Each row is a point. A path goes straight from each point to the next, and from the last back to the first. The post is the endless flat space through its rows: a point in 2 columns, a line in 3, a plane in 4, and so on, so that a path can go around it. How many times does the path go around the post? Going back the other way cancels.

Post (2 x 3)
-1, 21, 30
-12, -43, -16
Path (17 x 3)
13, 12, -15
-28, -74, -58
-19, 13, 38
-8, -22, 32
6, -3, 16
1, -27, -15
20, -7, 47
-3, 19, 44
-38, -35, -28
-11, -13, -14
21, -19, -2
-5, -34, 7
-23, -37, 14
-25, -54, -41
4, -43, -54
23, -60, -27
-5, -80, -39
Times around: 1

Post (8 x 9)
-6, -29, 5, 23, 7, -32, -5, 55, 23
54, 23, -6, -10, -6, -5, -21, -19, 8
-44, -29, 26, 41, -29, 2, -32, 62, -7
-29, 35, -41, -4, -17, 23, 7, 4, 11
-14, 10, 8, -10, -6, -16, -2, 29, -25
-40, 34, -37, -14, -43, 13, 57, -45, -8
12, -9, 71, 2, 12, -30, -41, 54, 41
26, -17, 59, -10, -1, 12, -7, 58, 13
Path (17 x 9)
-27, -51, 26, -1, -6, -3, -38, 90, -31
33, -38, 60, -23, 38, -41, 17, 0, 45
-15, -12, 14, 15, 3, 27, 12, 28, -6
-18, -7, -52, 17, 1, 24, -52, 14, -13
-18, -25, -10, -6, -33, -67, -12, -8, 14
4, -6, 0, 12, -31, -8, 21, 47, 11
13, 17, -9, 15, 17, -37, -50, 54, -7
18, 57, 9, 14, 9, 34, -27, 28, 17
25, 1, -15, -25, 10, 6, 63, 42, 28
45, -1, 31, -32, -16, -19, 34, 42, 30
11, 38, -34, -10, -33, 46, 31, 6, -41
-12, 27, 69, 1, -10, 56, -47, 70, -6
-45, 23, -35, 7, 14, 5, -31, 35, 36
-25, 6, -53, 56, 5, -7, -26, -10, 15
17, -1, 52, 28, 33, -46, -29, 73, 40
51, 44, 13, -15, -28, 49, 32, -4, 50
9, -15, -13, 20, 0, -42, -60, 53, -3
Times around: 0

Post (17 x 18)
41, 10, -10, -24, -30, -11, -48, 14, -20, -21, -10, 56, 9, 41, 22, -20, 9, 5
37, -3, 24, -29, -44, -1, -6, -3, 33, 17, 3, 57, 20, 13, -8, -38, -12, -1
-49, -46, 22, 45, 38, 12, 28, -55, -18, 18, -49, -69, 12, -8, 9, 34, 42, -19
1, -46, -19, -31, -14, 25, 9, 33, 27, -33, -14, 44, 30, 21, 38, -13, 4, 2
0, -6, -20, 17, -7, -5, 0, 55, 26, -31, -8, 21, 1, 10, 10, 23, -29, 17
36, 16, 44, 27, 21, 9, 35, -19, -32, 17, 10, 33, 47, 66, 0, -14, -17, -4
33, 27, 3, 44, -9, 1, 47, -73, -30, 16, -18, -3, 49, 63, 25, 18, -12, 0
57, -3, -24, -6, -27, -11, -3, 42, 6, -24, -1, 46, 22, -3, -4, -41, 13, 1
-13, -72, -38, -3, 22, -6, 1, -9, 20, -16, 12, 40, -32, -4, -9, 6, -11, -5
38, -12, -19, -1, 0, 3, -5, 33, 21, 12, -35, 65, 44, 2, -7, 2, -6, 58
-16, -7, 34, -7, 0, -27, 56, -84, -1, 12, 11, -13, 28, -7, 17, 2, 32, 38
5, -15, 35, 32, -7, 50, 25, -71, -12, -30, 11, -24, -4, 3, 16, 5, 17, 8
-28, 1, 28, 40, 27, 23, 56, -63, -24, 2, -35, -69, -24, 10, 24, -37, 24, 9
34, 33, 20, -13, 2, 8, 48, -27, -48, 13, -32, 16, 35, 36, -19, 29, -5, -13
22, 42, 25, 19, 11, -2, 47, -48, 38, -22, -25, 21, 22, 10, -19, -16, 42, 5
-7, -36, -13, -6, 25, 30, -9, -4, 5, -26, -11, -65, -11, 18, -17, -11, 11, 8
-53, -6, -24, 40, 32, 62, 4, -8, -11, 10, 14, -41, -10, 6, 7, 2, 1, -6
Path (20 x 18)
48, 16, -66, 36, -19, 17, -2, 35, 3, -64, 10, -8, -53, 34, -7, -17, -41, 40
7, -44, -28, 24, 25, -4, -8, 29, 71, 14, -43, -23, 23, -29, -29, 49, 3, 45
29, 4, -16, -10, 2, 54, 3, -6, -18, -40, -8, -6, 9, 8, 3, 63, -22, -4
9, -25, -57, -12, -4, 39, 30, -11, 36, -96, -43, 19, 64, 3, 17, 33, 14, 74
-19, -15, -15, 46, -13, 0, -20, -6, 37, -17, -40, 24, -11, -15, -8, 54, 2, 46
-2, -16, 25, 46, -57, 57, 60, -51, -15, 0, 1, -36, 32, 19, 89, -50, 8, 26
-12, -22, 29, 43, 0, 28, 15, -19, 35, -5, -27, 0, 62, -3, 3, 2, 22, 25
-4, -6, -19, 14, 11, 21, -17, -44, 39, -17, 21, -1, 24, -10, 28, -86, 20, 0
45, 66, 20, 5, 7, 32, 54, -60, -60, 17, 10, -19, -3, 33, 10, -26, -2, 10
30, 9, 33, 68, -25, -33, 59, -18, 0, 42, 13, 13, 50, 11, 17, 19, 12, 62
26, 25, -22, 78, -23, 23, 12, 8, -46, 9, -4, 22, 10, 61, 13, -26, -27, 8
21, -43, 52, -6, -45, 2, -16, -4, -19, -43, -59, -18, 24, 30, 41, -7, -13, 10
18, -30, -49, 1, -2, 14, 39, 16, -7, -37, -5, 53, 12, 4, 30, -7, -3, -60
10, 32, 18, 32, 4, 14, -13, -27, -41, 28, 4, 4, -29, 18, 16, -38, 15, -12
-3, -29, 42, 12, -37, -3, 40, 4, -2, -17, -62, -22, 54, 42, 44, 24, 40, 32
23, 21, 101, 47, -48, 35, 50, -68, -32, 33, -20, 32, 31, -6, -8, -39, 0, 31
15, -59, -20, -35, -11, 1, -32, -39, 15, -31, 4, 32, 11, 18, -5, 44, 42, 23
45, -98, -48, -30, -2, -46, -1, -32, 39, -37, 46, 24, 25, 34, 34, 1, -18, 47
19, 19, 36, -38, 9, 41, -3, 36, 9, -46, -29, 6, 30, 10, 10, -69, 28, 13
-1, 24, 30, 50, 8, -10, 31, -73, -49, 18, 41, -19, 14, 31, 25, -114, 11, 25
Times around: 0
